Each row of a before or after table is a point. One or more steps were done to the points. Then noise was added and the rows were shuffled. The steps act on columns, c1 being the first. Name the steps. A step turns or swaps two columns, mirrors them in a line or flattens them onto one, adds a multiple of one to another, or multiplies or shifts one. Angles are multiples of 10 degrees, from the lower column toward the higher: turns from -170 to 170, lines from 10 to 170 but not 90. Use the fewest steps. Two steps may share a column if one is a turn and the other turns, adds or multiplies; they go together, in the order done. Otherwise the lowest column goes first.
(in the rows, 128 means zero)

Before, 12 rows:
[[ 99  68  56]
 [170 173  30]
 [139 158  55]
 [ 87 104 115]
 [124 140 102]
 [157  46 125]
 [132  85 119]
 [134 140  40]
 [ 74 115 150]
 [ 81 132 107]
 [162 145  86]
 [137 184 127]]
After:
[[137 101  60]
 [ 84 153 115]
 [129 117  36]
 [ 74 140 152]
 [124 116  99]
 [132 174 120]
 [134  70 134]
 [153 209 123]
 [168  82  29]
 [ 78 122 107]
 [101 186  55]
 [159 109  89]]
Steps: multiply c2 by -1

Before (8 x 9):
[[ 72 121 150 125 108 173 133 184  91]
 [107 159  93  86 141 129 213 199  81]
 [154  72  97 115  89 189 140  61  93]
 [158  59 115 110 154 177 149 118 122]
 [150  81 189 125 141 137  83  75  88]
 [134 126 111  46  81 175 206 151 143]
 [127 120 114  89 107 101 161 240  84]
 [216 132 149 110 136 171  59 117 112]]
After (8 x 9):
[[161  57 113 108 166 176 151 116 123]
 [135 126 111  42  49 176 207 149 142]
 [157  75  96 113  66 185 134  59  96]
 [107 156  95  86 150 129 212 201  81]
 [217 132 150 110 141 170  60 115 111]
 [150  80 188 126 149 135  83  77  91]
 [ 72 124 153 123  95 175 133 184  95]
 [128 121 113  89  95 103 162 238  88]]
Steps: multiply c5 by 1.6

Before, 8 rows:
[[189 112  84 106 144 104  97 121 146 122 118 160  91  86]
 [109 141 142 179 106 100 139 146 121 127 113 113  96 133]
 [123 111  86  84 189 131 121 121 125 100 106 146 121 108]
 [136 147 116 108 182 175 115 120 115 116 118 112  78 130]
 [116 147 141 139 172 157 127 158 102 181 124 132 139 154]
 [103 126 172 128 126 114 113 163 106 154 123 136 129 180]
 [127 133 150 143 106 110 169 134 120 126 130  96 116 168]
 [146 144 154 138  98 108 149 173 137 123 112 136 102 123]]
After, 8 rows:
[[127 133 150 143 143 110 169 107 120 126 130  97 116 168]
 [190 113  83 106 125 105  96 146 146 123 117 161  90  86]
 [145 143 155 138  66 108 147  80 137 122 112 137 101 122]
 [116 147 141 139   9 157 127 151 103 181 124 131 139 154]
 [123 111  86  83  67 132 121 185 125  99 107 146 121 107]
 [136 148 115 108  78 175 114 179 116 116 119 112  79 129]
 [109 141 142 178 118 100 137 100 120 127 113 113  96 134]
 [104 125 172 128  56 114 112 108 106 155 123 136 128 180]]
Steps: turn c5 and c8 by 120 degrees; multiply c5 by 2.5

Before, 12 rows:
[[128 135 104 148 187 144  94 116 103 140 100 114 145 137  81 117  88  83
  150 118 152 171 176  76]
 [130 171 183 133  92 115 113  72 114 139 133  75 136  83 151 136 240 154
  162 121 184 196 160 141]
 [169 134 174 181 194 145 156 114 117 189 108 169  89 138 153 111 167 127
  150  92  45 143  44 155]
 [118 120 103  64 107 109 178 116 105 112  77 111 123 145 117 159 116 203
  149  43 102 112 187 144]
 [180  92 163 245 159 157 160  64  97 187 138 165 162 106 114 162  68 150
  155 117 154 134 154 115]
 [105 143 155 104 110 108  68 162 165  42 207 137 102 123 160 142  89 184
  124 125  67 163  76  98]
 [195  79 134 151 148 130 145  92  55 183 111 118 170 116 162 136  68  38
  169 143 136 131 190 138]
 [131 122  86 193 118 157  49 172 128 139 102 130 120 149 150 121 141 116
  136 129 135 221 116 133]
 [163 127  89 138 112 154  84 136 104 143 132  87 136 103  87 105  97 132
  176 117 140 164 114  93]
 [138 119 101 209 124 120  76 199 108 162  76 116  65 128 132 134 103 227
  119 149  39 155 112 120]
 [202  79 166 192  83 129  73 106 107 115 124  74 141 141 192 117 162 173
   69 138 146 172 170  83]
 [157  76 121  76  39  57 108  73 103 220 139 160 110  39 112 138 118  51
  107 169 108 134 137 108]]
After, 12 rows:
[[168 135 173 183 196 146 166 110 118  72 108 169  87 139 155 111 164 128
  150  91  44 149  45 156]
 [132 121  83 194 117 157 176 171 129 193 102 132 121 150 150 119 140 119
  134 127 136 249 117 132]
 [202  78 166 192  85 129 146 106 106 182 122  72 143 142 191 117 164 173
   69 139 145 186 168  80]
 [132 172 182 133  93 116 145  72 114 136 135  75 137  80 151 134 239 153
  163 121 183 214 160 143]
 [163 130  91 139 113 153 163 136 104 161 131  88 137 103  86 105  96 132
  174 118 139 171 113  93]
 [193  80 135 151 144 129 168  93  57  85 108 119 171 119 163 138  66  38
  170 142 136 131 191 141]
 [129 136 101 149 189 146 155 117 103 153  97 115 145 134  81 116  90  83
  150 118 150 184 178  76]
 [139 119 101 210 123 119 185 200 106 155  78 115  64 126 130 135 103 230
  118 150  38 164 112 120]
 [156  73 121  77  38  57 217  72 107 100 140 161 109  38 112 138 119  50
  106 173 106 138 137 106]
 [103 145 157 104 109 109  82 164 167 222 210 137 102 125 161 141  89 184
  123 126  66 172  79  98]
 [118 120 104  62 107 108  90 115 103  89  76 108 120 144 116 156 117 204
  149  44 102 108 190 143]
 [178  93 167 244 159 159 162  63 102  67 141 165 163 104 114 164  66 150
  153 116 152 136 156 117]]
Steps: turn c7 and c10 by -120 degrees; multiply c22 by 1.3
